Each row of a before or after table is a point. One or more steps were done to the points. Then noise was added and the rows were shuffled. The steps act on how far a point lies along the listed directions, d1 being the first. Write out the steps. A step turns or swaps two directions, mirrors them in a line or flattens them onto one, adds a multiple of one to another, or multiplies one. Angles are multiples of 10 degrees, from the lower direction toward the higher: turns from -170 to 170, lines from 10 to 170 but not 90. Use the fewest steps. Two steps may share a direction if one is a turn and the other turns, adds or multiplies; they go together, in the order done. Otherwise the lowest direction goes first.

Directions:
(1): [-18.1   8.8 -11.3]
(2): [-7.2 10.2 19.4]
Before (9 x 3):
[[-1.9  2.2 -2.6]
 [-2.3  1.5  2.4]
 [-8.0  5.1  0.3]
 [ 4.1  0.8  6.1]
 [ 0.4  2.5 -4.2]
 [-4.0  1.9 -2.2]
 [ 7.6 -4.3 -3.9]
 [ 0.2 -3.0 -7.1]
 [-9.2  5.5  1.9]]
After (9 x 3):
[[-0.2  3.2 -4.2]
 [-0.4  1.8 -2.8]
 [ 0.6  1.6 -0.5]
 [-3.0  0.1 -5.8]
 [-0.7  0.7 -3.8]
 [ 3.8  1.7  6.4]
 [-1.1  0.4 -2.5]
 [ 0.4 -1.1  1.1]
 [-1.1 -0.3 -2.1]]
Steps: flatten d1 and d2 onto the line at 140 degrees

Directions:
(1): [ -4.7  14.5  -7.8 -22.2 -22.4  -9.9   1.8   4.9]
(2): [ -8.1  12.0  14.5   4.6  10.9 -12.9  20.3  16.6]
(3): [ 17.2  -0.7  -2.0 -21.0  14.6   4.0  17.6 -11.5]
(4): [ -1.4  -7.0   6.5   3.1  -1.8 -28.7  -0.9 -22.1]
Before (13 x 8):
[[  6.1  -3.2  -1.1  -2.4   4.3   7.1   1.5  -4.8]
 [ -0.3  -0.2  -0.7   3.9  -0.1   2.9  -4.2   2.2]
 [  8.5  -0.6  -2.1  -1.9   4.2   8.4   5.2  -1.1]
 [ -1.5  -0.8   3.5  -1.7  -0.4 -12.5   4.2  -2.9]
 [ -0.4   0.6   2.8   1.6   0.1  -6.7   0.1   4.6]
 [  2.0  -2.5  -2.6   1.2  -0.8   1.4  -2.8  -4.9]
 [ -6.3   1.1   9.3   4.2  -3.1 -11.7   0.4   0.6]
 [ -2.1   0.5   3.9   7.0   7.2 -10.8   3.6  -4.7]
 [  9.9  -1.2  -0.5  -0.2   6.4   5.3   4.6  -1.9]
 [  0.6   0.7  -3.0   0.5   4.0   5.8  -0.5   2.2]
 [  5.5  -3.4   0.1  -2.5   5.5   6.6   0.1  -2.2]
 [  5.1  -3.6  -2.8   1.6   4.9   9.5  -2.8  -0.7]
 [ -3.4   4.3   3.5  -0.3  -0.6  -8.7   0.1  -1.7]]
After, 13 rows:
[[  6.0  -5.2   0.2  -0.7   5.8   3.8   1.6  -8.0]
 [ -8.3   2.6   8.3   5.7  -5.3  -8.0  -1.4   5.2]
 [  1.1  -0.3  -1.3   3.5   1.9   5.0  -3.1   2.4]
 [ 10.1  -4.2   1.4   2.3   8.5   2.2   4.2  -5.9]
 [  2.2  -0.2  -2.7   0.6   6.6   5.9   1.2   1.0]
 [  6.8  -5.5  -1.6   3.0   8.6   8.8  -1.4  -3.6]
 [ -4.0   0.5   3.1   0.6  -3.7 -13.1   1.7  -0.5]
 [  6.3  -5.6   2.0  -0.3   7.2   4.3   0.8  -5.2]
 [ -0.3   1.5   2.6   1.6  -0.6  -5.3  -0.8   5.7]
 [  9.2  -2.9  -0.5  -1.3   6.4   4.6   6.0  -5.8]
 [  1.5  -3.1  -2.9   2.4  -1.6   2.1  -3.2  -5.2]
 [ -4.9  -0.5   4.3  12.6   7.5  -8.8   0.8  -2.2]
 [ -5.6   5.6   3.0   0.0  -3.1  -8.4  -1.7   1.0]]
Steps: multiply d1 by 1.6; turn d3 and d4 by 30 degrees

Directions:
(1): [ -6.8   8.7  10.0 -10.0 -11.2  15.6 -12.1  13.1 -16.1  26.0  13.3  -2.2]
(2): [-11.2  20.6 -15.8 -16.2  -1.4  -4.1   3.7  22.9  -5.3 -12.3 -16.3   7.6]
(3): [ 27.9   7.3  -7.9  -1.1 -30.8 -10.5  -3.2  -7.6  -4.7   3.9  -7.2   3.6]
(4): [-13.8  -4.9   1.2  23.1  -4.9  -1.2  15.2  -1.7 -12.6  16.8 -20.1  16.4]
(5): [  6.9  20.7 -13.8  10.8  15.7   3.2  -9.8  -1.6  20.4  21.8  -8.0  -5.0]
Before (8 x 12):
[[ -5.6   7.0  -3.5  -2.0   7.4   1.7  -5.1   7.3   4.0   4.5  -0.2  -1.6]
 [ -3.9   7.6  -5.5   0.7   5.8   0.4  -1.2   6.0   4.7   1.1  -8.9  -1.8]
 [  0.0   1.5  -3.3   4.3   1.1  -2.0   2.4  -3.5   1.9  -0.8  -5.4   4.7]
 [  6.3  -4.7  -1.2   4.0   6.3  -5.2   2.5 -10.1   6.0  -6.4  -1.6   0.5]
 [  2.0   5.8  -1.3  -9.5   0.1   1.2  -7.0   3.8   3.4   1.2   0.0  -1.2]
 [ 14.8  -1.9  -0.7   6.1   2.0  -3.3  -4.1  -7.3   5.7   3.3   2.3  -2.4]
 [  5.2  -7.4   4.0   6.4  -1.0  -2.0   4.8  -4.6   2.8   1.1   0.3   1.7]
 [ -6.0  -2.7   1.4   6.0   5.3  -1.7   5.8  -2.4  -0.3  -1.8  -2.8   4.1]]
After:
[[  1.1   0.2  -2.9   4.6   0.2  -3.2   3.3  -4.5   1.2  -2.5  -6.4   5.3]
 [ 14.4  -2.1  -1.2   7.6   2.7  -3.9  -3.6  -7.4   6.2   2.6   1.6  -1.7]
 [  2.5   5.1  -0.4 -10.8  -3.3   0.9  -6.8   4.3   0.7   0.9   1.1  -1.2]
 [  6.6  -6.3  -2.1   5.3   6.8  -7.3   3.9 -11.3   7.5  -9.8  -3.0   0.7]
 [  3.5  -6.2   3.4   8.2   4.9  -1.2   4.6  -4.4   6.1   1.7  -0.3   1.1]
 [  3.3   3.1  -4.4  -3.3  -9.6  -4.4   1.2   3.5  -3.3  -4.8  -9.4   1.4]
 [ -3.0  -4.4   1.7   4.9   0.3  -4.0   7.2  -3.8  -2.2  -4.7  -2.7   4.7]
 [  2.0   2.2  -1.1  -6.9 -11.0  -3.6  -3.3   5.3  -6.7  -1.6   0.6   1.4]]
Steps: multiply d1 by 1.3; swap d3 and d5

Directions:
(1): [-14.5  -1.6  -0.5  16.1  14.0 -10.4  -0.5  -5.5   2.9  27.7  24.3   4.9
   1.0 -12.3  17.2   7.9   1.5 -24.9  -2.8 -14.2]
(2): [  1.9   5.5  12.9 -18.1 -17.8 -19.8  13.2 -37.6  -9.8  -7.2   0.8  -6.4
  -5.5  -0.7   7.2  -4.9 -14.9 -13.6   1.6  -1.1]
(3): [  8.6  16.1 -23.8   5.9   5.0 -25.5 -16.2  -9.3   1.4 -18.1   7.5  20.7
  13.5   4.2   8.4   8.0   6.7   7.7  17.3   5.3]
Before, 13 rows:
[[ -2.6  -4.3   7.9  -2.7  -5.2   9.4   4.0  -0.5   0.2  -0.4  -5.2  -6.7
   -0.8   0.5   0.2  -4.2  -2.2  -1.5  -1.4   0.7]
 [ -3.0  -1.6   3.4  -3.7  -3.4   3.7   2.4  -0.3  -2.7   0.1  -5.2  -7.9
   -2.6   2.2  -4.8  -2.1  -5.1   0.4  -3.1   0.5]
 [  1.2  -1.2   1.5   1.6  -2.5   4.3   1.5   4.7   1.0   2.0  -0.2  -2.3
    1.6  -0.6  -3.7  -0.5  -2.7   2.3  -1.4  -1.7]
 [ -1.8  -2.2   8.4  -3.3  -2.8   5.2   5.9   1.4  -2.6   0.8   1.5  -5.7
   -5.1  -0.6  -2.0  -2.5  -0.6  -3.2  -4.3  -2.6]
 [  0.8  -4.1   7.8  -4.3  -3.8   7.7   5.6   0.5  -1.9  -3.6  -5.3  -7.5
   -5.5   0.7  -3.0  -2.8  -2.2  -0.6  -3.6  -1.0]
 [  4.6   2.5  -3.1  -4.1  -7.2   2.1  -0.3  -0.8   1.7  -6.5  -4.2   0.7
    1.1   4.5  -4.1  -0.6  -0.4   6.0   2.2  -0.1]
 [  4.7   7.9 -11.0   4.8  -1.2  -9.5  -6.0  -6.0   2.9 -11.1  -3.4   9.3
    3.1   1.8  -1.2   0.1   0.2   7.2   6.7   4.5]
 [ -0.5  -3.8  -2.9   4.3   4.1  13.6  -4.0  15.8   4.4   5.7  -2.5  -1.2
    0.0  -2.0  -4.0   1.9   5.1  10.3  -3.3   3.1]
 [  4.0   2.5  -8.8   1.0   1.2  -0.7  -6.0   9.5   5.3 -12.7  -6.8   6.0
    3.3   3.3  -8.0  -1.0   5.1  12.1   6.0   5.7]
 [  7.9  -3.3  -5.6   1.5   0.6  16.4  -5.9  21.8   3.7 -11.3 -13.5  -1.2
    0.5   7.5 -11.8  -1.5   6.8  18.1  -3.4   8.4]
 [  2.1   0.7  -2.5   2.5   3.8   6.4   0.7   4.4   2.1  -0.9  -2.9  -1.2
   -1.1   1.8   0.1  -0.6   5.0   4.2  -1.6   2.8]
 [  3.1  -4.3   1.9  -4.6  -2.1   2.5   1.4   2.3   0.2  -0.5  -2.5  -1.5
   -3.4   0.3  -2.4  -4.6   0.0   1.6  -2.7   1.9]
 [  1.5  -3.9  10.4  -2.9  -5.3   3.4   3.3   2.2  -0.3  -0.8  -7.2  -7.7
   -5.0   0.2  -5.7  -3.3  -2.7   7.3  -4.7   2.4]]
After, 13 rows:
[[  5.1  -1.8   1.0  -7.6  -6.4  10.3   1.1   5.8  -0.3  -5.8 -10.6  -4.7
   -1.9   2.0  -7.2  -2.6  -0.3  14.0  -1.9   7.6]
 [ -3.3  -5.9   7.2   5.5   3.2   5.7  -0.7  10.6   2.7   7.4  -1.7  -4.7
   -4.1  -2.1  -2.4  -0.4   1.7   4.1  -5.4  -1.5]
 [ -6.3  -2.6   1.3   3.1   2.8   5.2   0.3   5.4  -0.4   7.1  -1.1  -5.1
   -1.6  -0.2  -2.9   0.6  -2.0  -1.3  -4.1  -2.1]
 [  3.5   0.9  -1.7  -1.3   1.6   5.6   1.5   1.8   1.3  -3.3  -4.3  -2.4
   -2.0   2.2  -0.1  -0.9   4.3   5.1  -1.3   4.6]
 [  0.9   0.8  -6.8   4.4   0.9   3.9  -3.9   7.8   5.1   2.2   1.8   3.6
    2.9   1.9  -1.6   3.3   3.0   2.6   0.8  -3.1]
 [ -3.0  -2.7   7.6  -0.3  -0.5   6.0   4.5   3.5  -2.0   3.8   3.4  -5.3
   -5.0  -1.7  -1.4  -2.3   0.0  -4.0  -4.4  -3.8]
 [ -5.3  -5.1   5.5   1.9   0.0  10.5   2.3   4.6   1.7   5.3  -1.1  -5.0
    0.4  -1.6   2.4  -1.8   0.0  -3.6  -2.9  -1.1]
 [  3.4   1.8  -9.7   3.3   3.7  -0.2  -6.6  11.6   6.1 -10.2  -5.7   6.8
    3.4   2.6  -7.6  -0.4   5.9  11.5   5.5   4.6]
 [  2.5   6.4 -13.1  10.1   3.7  -7.7  -9.0  -0.4   4.7  -5.3   1.4  10.5
    4.4   0.3   0.8   2.2   2.5   5.4   6.1   2.2]
 [  1.7  -1.7   0.9   1.0  -4.0   4.2   1.5   4.4   1.0   1.4  -1.1  -2.1
    1.1   0.0  -4.5  -0.6  -3.9   3.0  -1.0  -1.4]
 [  7.1  -3.1  -6.3   3.5   1.6  17.4  -6.5  22.7   3.9 -10.2 -12.4   0.7
    0.6   7.1 -10.6  -2.0   7.1  17.5  -3.4   7.7]
 [ -3.0  -5.1   4.5   3.7   3.6   9.9   3.0   8.3   1.0   4.1   1.0  -5.0
   -3.7  -1.7  -1.4   0.1   2.1  -3.3  -4.8  -3.9]
 [  1.1  -5.5   0.5  -0.5   1.3   3.5  -0.9   6.1   2.1   3.8  -0.4   0.3
   -2.8  -1.0  -1.0  -2.8   2.1   0.9  -3.3   0.6]]
Steps: swap d1 and d2
